Every row gives one point. Any point is a mix of the corners, with weights that add up to 1. It lies inside the corners' shape when no weight is negative. Is each point inside? If not, which corners have a negative weight?
(in the rows, 128 means zero)

Corners:
(1): [ 92 204]
(2): [165 127]
(3): [142  61]
Points:
[110 175] => inside
[106 170] => inside
[107 137] => outside (2)
[141  68] => inside
[178  97] => outside (1)

Corners:
(1): [132 168 132 193 116  69 134 139]
(2): [178  46 186 156  95 151 180 106]
(3): [174 100 120 124 188 125  51 199]
(4): [105 106 215 110 118 137 212  43]
(5): [156 143 187 121  59 139 219  59]
(6): [ 95 145 108 141 124  59  62 170]
(7): [ 67 148 214 194  72 158 164  60]
(8): [214  58  53  91 170 162 121 101]
(9): [153 139  12 122 140 104 139 160]
Points:
[141 118 116 143 119 115 121 129] => outside (4)
[159 105 131 132 122 129 146 122] => inside
[170  78  94  97 175 127 109 142] => outside (1, 5, 7)
[156 115 100 124 141 127 123 124] => outside (2)
[149 120 142 151 100 135 182  79] => outside (3, 6)
[128  97 145 129 133 131 118 107] => outside (1, 5, 9)

Corners:
(1): [107 145 120 112 157  65 121 180 109 130 155 163 202 106]
(2): [136  74 138 144 120 155 106  71  84 122 153  82 137  99]
(3): [116 105 120 156 175 230 131 109 122 147 196 135  69 129]
(4): [ 89 148 191 135 108 106 132 106  99 155  60 136 134  91]
(5): [158 126 151  84 110  73 154 183 134 169  26 127 147 192]
(6): [124 180  66 139 141  87 185 149 148  74 165 107 132 125]
(7): [158 146  85 152 207  86 100 162  91  52 128  96 218 133]
(8): [145 102 201 126 119 207  58 153 213 165 181  74  87 159]
(9): [139 106 187 129 158 191  21  29 165 209 249 115 116  88]
(10): [117 146 116  87 133 110 167 140  68  72  75 154 164 182]
(11): [116 121  94 127 141 118 150 172 141  88  40 175 189 199]
(12): [150  87  81 146 159 192 108  43  58  71 183 134  68  34]
(13): [200 173  49 192 151 136 140 191  90  41 137 121 172 169]
(14): [182 113 125 152 169 208 113 105 117 117 209 101 144  59]
(15): [137 115 210 132 115  55 170 115  88 123  46 149 139 101]
Points:
[139 129 133 133 142 130 126 147 127 123 119 124 149 148] => outside (12)
[144 124 144 130 146 148  81 120 123 136 165 111 149 116] => outside (3, 6, 11, 15)
[137 137 112 139 159 134 131 122 111 106 147 130 142 116] => outside (2, 8)
[121 117 158 107 115 113 121 126 136 145 116 123 129 132] => outside (3, 7, 13, 14)
[133 113 128 134 140 128 118 120 103 118 145 120 153 110] => inside
[127 125 151 118 149 138 116 116 115 135 152 131 128 108] => outside (2, 11, 13)
[139 117 139 149 142 146 104 101 112 119 161 111 142  82] => outside (3, 5, 10)
[131 125 127 129 141 123 125 121 111 115 129 128 135 122] => outside (14)
[148 125 134 136 145 128 115 126 101 109 123 128 159 116] => outside (3, 6)
